Rows are points. Each copy is the shape, with its points in the same order, turned, moved and blurred by noise. Is it also mirrored, or only turned?

Shape:
[[  0  31]
 [ -7  27]
 [-11  -6]
 [ 21 -45]
 [ 22  14]
 [ 34  26]
 [ -6   3]
 [-10 -30]]
Copy 1:
[[-27  -1]
 [-27 -11]
 [  3 -26]
 [ 53 -11]
 [  0  13]
 [ -8  27]
 [ -3 -18]
 [ 21 -37]]
Copy 1 is: only turned
Copy 2:
[[ 32  21]
 [ 33  11]
 [ 15 -19]
 [-27 -36]
 [  4  16]
 [ -2  30]
 [ 18  -8]
 [  9 -41]]
Copy 2 is: mirrored
Copy 3, 8 rows:
[[  3  19]
 [  8  13]
 [ 14 -17]
 [ -1 -60]
 [-15  -4]
 [-32   3]
 [ 13 -12]
 [ 17 -39]]
Copy 3 is: mirrored

Shape, 8 rows:
[[ 14  33  -4]
 [ 21  27  20]
 [ 25  22  22]
 [-24 -24   6]
 [-32   2  -7]
 [ -9  14   5]
 [  3  -9  -4]
 [ 10  43  37]]
Copy 1 (8 x 3):
[[ -5  28 -22]
 [-20   8 -35]
 [-14   5 -39]
 [ 11 -19  23]
 [ -1   5  27]
 [ -7   9  -2]
 [ 16  -5  -9]
 [-37   9 -26]]
Copy 1 is: mirrored
Copy 2 (8 x 3):
[[ 24  22 -24]
 [ 19  40 -14]
 [ 21  38  -4]
 [-13 -12  17]
 [-12 -14 -17]
 [  1  12 -16]
 [ 18  -1   6]
 [  1  55 -22]]
Copy 2 is: only turned
Copy 3, 8 rows:
[[ 24  33 -16]
 [ 38  12 -15]
 [ 33   2 -17]
 [ -8 -11  29]
 [  2  18  35]
 [ 20  14  14]
 [ -3   0   3]
 [ 60  11  -8]]
Copy 3 is: only turned

Shape (10 x 4):
[[-15 -13  21   0]
 [ 21   4 -24  35]
 [  4  12  13   1]
 [ 14  14  35  22]
 [ 14  42 -25  47]
 [-13   0   9 -26]
 [  6  -4  10  16]
 [-49  -8 -12 -36]
 [ 16  -4  -2  -6]
 [-30  -8  -7 -22]]
Copy 1:
[[ -4  21  -2   0]
 [  1 -31  39  29]
 [ -4   3  27  -4]
 [ -3  20  46   2]
 [ 32 -35  60  13]
 [-11  -8  -9 -24]
 [ -4   4  23   8]
 [  0 -12 -32 -29]
 [-27 -16  18   2]
 [  2 -13 -22 -14]]
Copy 1 is: only turned
Copy 2 (10 x 4):
[[-21 -13   4  15]
 [ 32  12 -24  -6]
 [  3 -15  14  -8]
 [ 14 -40   4   4]
 [ 58   4   8  -6]
 [-32  -1  24 -14]
 [  0  -9  -7   1]
 [-50  32  37   8]
 [ -9  -1  -4 -25]
 [-34  18  28   2]]
Copy 2 is: only turned

Shape:
[[ -8   2  19 -14]
 [ 56   6  -8  15]
 [ -6 -21  13  -4]
 [ 60   0  -8 -21]
 [-40  19  -9 -18]
 [ 51 -30  -8  -1]
 [-56  30  -6   6]
 [-20 -10  35  -4]
 [-15 -21   4  -9]
 [ 46   7  -2  -8]]
Copy 1, 10 rows:
[[-14  -5   9 -19]
 [ 35 -32 -29  21]
 [ -8   5 -11 -25]
 [  3 -53 -32  19]
 [-36  25  22  14]
 [  9 -38 -54  -1]
 [-17  45  38  11]
 [-11   7  12 -39]
 [-19   9 -12 -19]
 [ 13 -39 -21  13]]
Copy 1 is: mirrored
Copy 2:
[[ 17 -12  -3 -19]
 [-40  36   6 -37]
 [ 22   7  12  -9]
 [-46  10  20 -43]
 [  8 -30 -34  13]
 [-25  25  43 -24]
 [ 19 -10 -53  29]
 [ 41  -5  -1 -17]
 [ 19  -5  11   4]
 [-36  10  11 -38]]
Copy 2 is: mirrored

Shape, 11 rows:
[[ 23 -26 -30 -17  -2  -1]
 [ 32  21  16  49 -16  -3]
 [-35 -21 -13 -19   2  31]
 [  9 -23  24 -12 -13 -19]
 [ 27  31 -27 -24  21  36]
 [-25  25  26 -24  -8  16]
 [-31 -12  26  -2  15  30]
 [ 27 -12 -30   4  33   7]
 [-34  10  -6 -12  43 -39]
 [ 34 -20  16  35  36 -20]
 [-15 -21  -9 -15 -28  19]]
Copy 1:
[[-14 -23  -9  32  -4 -24]
 [  2  16  -3  44  53  24]
 [ 21  11 -19   2 -46 -16]
 [  4   9  27  10  14 -22]
 [ 33 -46 -26  30 -13  29]
 [ 45  15  29 -10 -19  23]
 [ 33  24 -13 -18  -6  -7]
 [-10 -28 -38  11  10 -12]
 [-28  -9  11 -41 -13  15]
 [-11 -13 -19  -9  59 -14]
 [ 19  18   3  26 -27 -22]]
Copy 1 is: mirrored
Copy 2, 11 rows:
[[ 32  11 -19  -9  35  -3]
 [  4  -9  56 -26  -2  11]
 [-10   7 -33  37  34  15]
 [ 37 -33   4  14  25  10]
 [-31  -1 -35 -37  20 -14]
 [-23 -41 -18  18   0  23]
 [-22 -19  -2  44  27   4]
 [  6  21  -5 -14  31 -33]
 [ 14  -5 -23  38 -29 -33]
 [ 25  -8  44   4  21 -44]
 [  7  -2 -18  18  33  38]]
Copy 2 is: only turned
Copy 3 (11 x 6):
[[ -6 -32   8  19 -28   8]
 [-40   5  22 -60 -30  -9]
 [ 13  21  13  32   8  -7]
 [-21 -10 -23  -1 -21 -30]
 [ 48 -10  33 -17 -36   9]
 [ 21  42  -7 -13 -20 -27]
 [ 10  23   9  -2  23 -32]
 [  8 -37  20 -11  -7  18]
 [ 18   5 -46 -20  20  26]
 [-27 -43   0 -49   9  -7]
 [-10  18  10  29 -19 -15]]
Copy 3 is: mirrored
Copy 4:
[[  4  13 -20  24 -29  32]
 [-57  37  11 -16  -7 -14]
 [ 17  -4 -18 -10  34  44]
 [-19 -20  17  19  -5  14]
 [ 18  59 -22  34  27   2]
 [ -5  -9   3  14  57  -2]
 [  8  -1  12 -18  50  30]
 [ 22  42  -4   5 -20  29]
 [ 46 -11   9  -9   0 -29]
 [-15  31  44 -12 -38   3]
 [ -6 -24 -29   3  22  38]]
Copy 4 is: mirrored

Shape (9 x 6):
[[  2  16 -20  52   5 -19]
 [-17 -21  15 -20  13  21]
 [-16  10 -18  23   4 -13]
 [ 20  -7  19   4 -13   3]
 [-30   2 -15   9 -11 -16]
 [ 13 -36   0  -8  -4  14]
 [-23  -1 -12   0  18 -53]
 [ -5   7 -18 -13   9 -13]
 [ -3  13 -33   7  15 -28]]
Copy 1:
[[-17  36 -29   5  25  -5]
 [  8 -28   8  10 -12  29]
 [  4  14 -28   7  16  -3]
 [-16 -10   9   0 -10 -14]
 [ 15   1 -31  21   7  -7]
 [-18 -33  -3  -4 -14   8]
 [ 14  28 -38  37 -28   7]
 [ 17   6 -28  -2 -25   7]
 [  4  30 -43  -2 -11   5]]
Copy 1 is: only turned
Copy 2:
[[ 29   9   8  20  -7  48]
 [-10  12  -8 -25  -9 -28]
 [  8   6  13   1 -13  27]
 [  2  -4 -15  21   9 -17]
 [ -9   5  25   0 -25  14]
 [ 17   7   3  -4   4 -35]
 [  7 -15  11  -3 -60  18]
 [  9 -16  16 -18 -13  -2]
 [ 20 -18  19  -4 -25  28]]
Copy 2 is: mirrored

Shape (11 x 8):
[[ 10  -1  -3 -25  45 -13  -4   5]
 [-40  32 -21  -6 -33 -27  22 -23]
 [ 28  -3  -7 -48   9  12  -1  10]
 [ -5 -23 -10  19  31  11  10  21]
 [ 16  -1 -25 -33  41   1 -25  33]
 [-44   9  -1  -4 -22  -5   9 -11]
 [ 16  -5  -3  11 -15  -7 -16  38]
 [-25   0   4  16 -33 -34   8 -23]
 [  5  31   9 -24  12  -7  20  18]
 [ 28   5 -26  27   1  16 -30   0]
 [-34  25  10   2 -21  -6 -16 -24]]
Copy 1 (11 x 8):
[[ 14 -29   1 -29  -6  32 -15  -3]
 [-25  12   1  20  58  23   1  41]
 [ 40 -16  14  -9  13  13 -23 -23]
 [-25  -6  -4   1 -23   9 -12 -31]
 [ 30  -3   2 -40  -9  31   1 -30]
 [-16  18 -14  20  27   3 -12  26]
 [ 13  16  27  18 -19   9  20 -16]
 [-18   0  -4  47  17  15  10  37]
 [  6  -4  36 -18  14  13 -21  14]
 [  4 -13   3   5   3 -13  43 -31]
 [ -4   5 -15  12  26 -11   9  43]]
Copy 1 is: mirrored
Copy 2, 11 rows:
[[ 28   5 -26  16  22 -15 -26   9]
 [-42  12  47   6  13 -20   0  37]
 [ 37  35 -11  -1  -2 -25 -12 -12]
 [ 34 -15 -18  -1  14  18  16  19]
 [ 60   9 -12 -10  21 -10 -37   5]
 [-24  11  28   8  -4  10   0  32]
 [ 18  -9  -9 -44 -13  -8  -3  18]
 [-52   7   5 -13   4  -1   9  34]
 [ 15  -3   1  19 -11 -39 -14  14]
 [ 13 -19   1 -42  22   5  -3 -27]
 [-39  -1  25   3  -6  10 -22  10]]
Copy 2 is: mirrored

Shape:
[[  5  -5  60   5  -7  14 -13   8]
 [  4 -21  -7  -3 -12  18  -5  12]
 [ 24 -16 -14 -33 -11  25  25  19]
 [  9  -2 -27  -2 -14  26  -7   7]
 [  4  17  -6 -13 -14  -1 -22   5]
 [ 25 -18 -10 -24 -23  13   0 -12]
 [ -7   6  14  11   5  -8  -2   6]
 [  8 -21  38 -13  28  26   5   1]
 [-18  10  13  23  -7 -19 -20  -1]
 [  1  -4  36   3   0  35  14  -5]
 [-22   0   8  -8 -21  -2 -19  -2]]
Copy 1:
[[ -7   9 -27 -27  30   6  42   7]
 [  9  23   3  14   7  13  18  -4]
 [ 40   5  29  19   4 -19  18   8]
 [ 22  10  13  19  -3  19   7 -18]
 [ 12  21  -7 -10 -28  12  19 -10]
 [ 33   2  -5  24 -12  14  27  12]
 [-15  15 -15  -9   0  -8   6  -3]
 [  9   8  -1 -21  36   5  12  36]
 [-31  26 -30  -8  -7   2  13 -12]
 [ -2 -18   4 -11  36   7  23   7]
 [-15  18  -8   2 -19  14  31   1]]
Copy 1 is: mirrored
Copy 2 (11 x 8):
[[-23 -14  22  26  12  40 -23 -16]
 [  8  16 -14  11  -7  10 -23 -22]
 [ 40  42   2   9   8   2 -31 -19]
 [ 19  21 -24  -1  -3   5  -4 -32]
 [ -1   7   8   4 -10  -6  11 -35]
 [ 33  22   8  -4 -22  19 -16 -16]
 [-22  -3   3   2   8  -4 -11  -9]
 [ 15 -11   7  33  24  19 -32   5]
 [-40 -15  -2  -5  -8  -1  -4 -17]
 [  9 -13   4   6  28  30 -34 -17]
 [-11 -11   6   3 -18  -6 -18 -37]]
Copy 2 is: only turned
Copy 3 (11 x 8):
[[ 15  17  46 -21   5  -4  -4 -24]
 [ -7  22 -11  -4  13 -17   7   1]
 [-17  15 -28  -9  11 -33 -33   4]
 [-11  25 -31   1  18   2   0  -2]
 [ 19   5 -23   4  11   6   0 -20]
 [  4  28 -31 -20 -10 -16 -12   2]
 [  8  -7  15   8   6   8   6  -2]
 [-21  14  32   0 -19 -20 -15 -20]
 [ 29  -4  14   9   9  18  26   0]
 [-10  31  32  -4   0   1 -21  -1]
 [ 32  20  -1  13   8  -5  11  -8]]
Copy 3 is: mirrored

Shape (14 x 9):
[[-10 -11   5  -9   1 -19   8 -39   2]
 [-50   4 -11 -11 -10 -34  28  -1   9]
 [ 16 -41 -32  -9  29  28   6  48   6]
 [-16  -6   8   7 -10 -15  11 -28  -5]
 [  0 -22 -42  15   3  46  13  27   6]
 [ 30 -43  -8  17  24   2   9  11 -30]
 [-37  16  -2 -37 -30 -11  15  -5  19]
 [ 25 -19  -2  22   4  -9 -20   5 -36]
 [ 10  -8   4  14  40   0  -8 -12 -23]
 [-27   7  21 -14  -6  -7 -17 -22 -12]
 [ -7 -22  38  22  33  -3   0   2 -39]
 [ 14 -27 -11  30  32   5 -20  25   6]
 [ 24  23 -26   0  15  14  55  40  19]
 [-20  16 -52 -20  11   1  39  18   2]]
Copy 1, 14 rows:
[[ 43  -5 -24 -18 -15 -11 -18   3   6]
 [ 34 -20  15  12 -26  -1 -50 -12   3]
 [-20 -10   1   4   3 -12  47 -52 -24]
 [ 24  -8 -17  -8 -16  -5 -23   7  16]
 [-31   5   9 -22  -7   4  20 -53   7]
 [-19 -32 -45  -5  -2 -12  30 -11 -12]
 [ 29  12  38  -7 -17  -6 -47  -1 -11]
 [-19 -35 -34 -23  14  -3  13  12   7]
 [  3  -8 -50   7  18 -10  -3  -9  11]
 [ 24   6  -2  -1   7 -15 -22  24  18]
 [-10 -17 -45  24  -8 -12  13  28  27]
 [ -1 -23 -21   2  16  13  32 -23  13]
 [-33  13  -8   4 -13  35 -12 -44 -46]
 [-14  -8  11   0  -7  -6 -40 -52 -28]]
Copy 1 is: mirrored
Copy 2, 14 rows:
[[ -2   4 -10  12  14  17 -30 -16 -22]
 [-38  20  28  17 -11  26  -3 -15 -38]
 [ 16  50  36 -37 -17 -14 -14  45  11]
 [ -3  -9  -8  11   0  11 -17 -20 -22]
 [  7  15  33 -14 -36 -28 -23  46   7]
 [ 26  14 -16 -36   1   1  -4  44  -4]
 [-26  20  28  10 -20  19 -11 -49  -8]
 [  4  -4 -31 -37   9 -20   3  27  -4]
 [ 18  16 -15   0  31  -9   0  27   1]
 [ -1   9 -12  20  11 -12  -4 -38 -16]
 [ 36  12 -23   2  15   0  25  17 -27]
 [ 14  12  19 -39  24 -26   2  35 -14]
 [  0   9  60 -16 -24  33   7  35  38]
 [-39  29  39   9 -21  24 -11  32  13]]
Copy 2 is: only turned

Shape, 14 rows:
[[ -1  44   0  10 -40 -10  -4  -5  25]
 [-11  -7 -20  -6  -5   6   4  -1   0]
 [  1  -8   0   1  18  -8  -6  -3  -2]
 [  6  24   7   7  -2  20 -13   0 -12]
 [-17 -11  14  13  -4  29  -4  24 -17]
 [  4  -6 -11 -33 -22  23 -14 -18  -9]
 [ 27   5  -1  19 -10  17  -2  -9 -12]
 [ 12   6 -13   4 -37   9 -26   4  -8]
 [ -5 -13  -7   6 -18 -11   5  34 -20]
 [-18  20  13  15   1 -16  -2 -31  -3]
 [-10 -11  21  -6 -18  -7 -13 -14   3]
 [-16 -27  12 -17  11  17  15 -12   7]
 [ 14  25  -1  12  15   3  16   9 -17]
 [ 27  33 -10  18  -6  -3  23  -2 -14]]
Copy 1:
[[ 17  -8 -11  -3 -29  49  -7  14 -23]
 [  4  14   7  11  11   8  -4  -8   3]
 [ -5  -2   7  -1   3  -8  13 -15   1]
 [  4   4   1 -29 -12  -4  -7  -5 -21]
 [  0  25  -9 -24  18 -15   1  16  -2]
 [ 32  17  40 -11   3   0 -18  -8  -6]
 [  8   1   6  -1 -12 -19 -10   9 -31]
 [ 30 -10   8 -14  12   3 -15   9 -24]
 [ 25   3 -24   0  22  -8   1  11  10]
 [-19 -15  12 -10 -25  12  -1  10   7]
 [  7   1  24 -12  -2  12  10  23  13]
 [-11  41  25   6   1 -11  12  -1  14]
 [ -1   1 -21  -7 -25 -18  -4 -15 -16]
 [ 12  -8 -19  10 -34 -12 -11  -6 -23]]
Copy 1 is: mirrored
Copy 2, 14 rows:
[[ 11 -45  24 -22 -26   9 -22  27  -2]
 [  4   4 -15  -4 -12  11 -23  -4   1]
 [ -1   3   5  -9  11   5  -5 -16   2]
 [  3  -5   4  -6   5 -11  -3  23 -20]
 [ 21  15  -8  24 -15 -23   1   0 -21]
 [ 33  -4 -32 -12  14  18 -12   7 -12]
 [ -6   4  -7 -23  -7   4  11  12 -26]
 [ 10 -26 -13 -17  -6   4 -17   5 -40]
 [-11 -17  -6  24 -27   7  -7 -16 -22]
 [  9   9  40 -13  -1  20 -10  10   2]
 [ 30  -9  15  -2  -4  18  -5 -10 -13]
 [ 28  27  -9   3  -2  10   0 -11  22]
 [-30  -4   2   4   5   0  10  21   1]
 [-29 -10   6 -12 -10  14   9  31  -9]]
Copy 2 is: only turned
Copy 3 (14 x 9):
[[-10   6 -10   0  60 -10 -11  26  11]
 [ 21 -14  -1  -5  -1  -8   4   9   1]
 [  3  -2   4  10 -15   9  -5  11  10]
 [ -6   6   7  19  16 -12  -2 -14  15]
 [ 14 -32   0  15   5   2  -8 -29  27]
 [  6   4  -3 -23  -4 -33  -9 -15  -7]
 [ -5  15  -4   0  12   8  16 -18  12]
 [-15  -3 -23 -12  18 -24   8  -8  21]
 [ 25 -18 -33   4  -1   2  -4   2  36]
 [-10  -4  -5  29  19  12 -12  17 -23]
 [-10 -13 -14  -4   3   5 -28   1  -6]
 [ 25 -16  19  -9 -14  12 -23  -9 -13]
 [ 17  21   4  30  11   9   4   0  22]
 [ 15  34  -7  20  29  12  17   4  15]]
Copy 3 is: only turned
Copy 4, 14 rows:
[[-33   6 -17   5  40   6 -19   3 -20]
 [  0  -6 -14  -8 -10  -6  10  24  -6]
 [  2   6   0 -15 -18 -15   6  -3   6]
 [  0  11  14  21   1   9   2  -2  -4]
 [ -5  -4   7  32 -27 -29  11  12 -10]
 [ 21 -17 -18   3  -4  22  21   6 -24]
 [ 23   2  -2  19  17  -7   0   1   8]
 [ -2  -6 -30  25  10   8   8  -8  -3]
 [-19 -14 -15  11 -11 -34  29   2  11]
 [ -3  39   3 -16   8 -13   0   0 -22]
 [  2   0 -14  -5  -5 -17   5 -14 -31]
 [ 22 -12   8 -20 -26 -22   4  19 -29]
 [ -6   8  25   1   7  -8  12  10  21]
 [ -3   6  13   3  36  -7   8  13  23]]
Copy 4 is: only turned
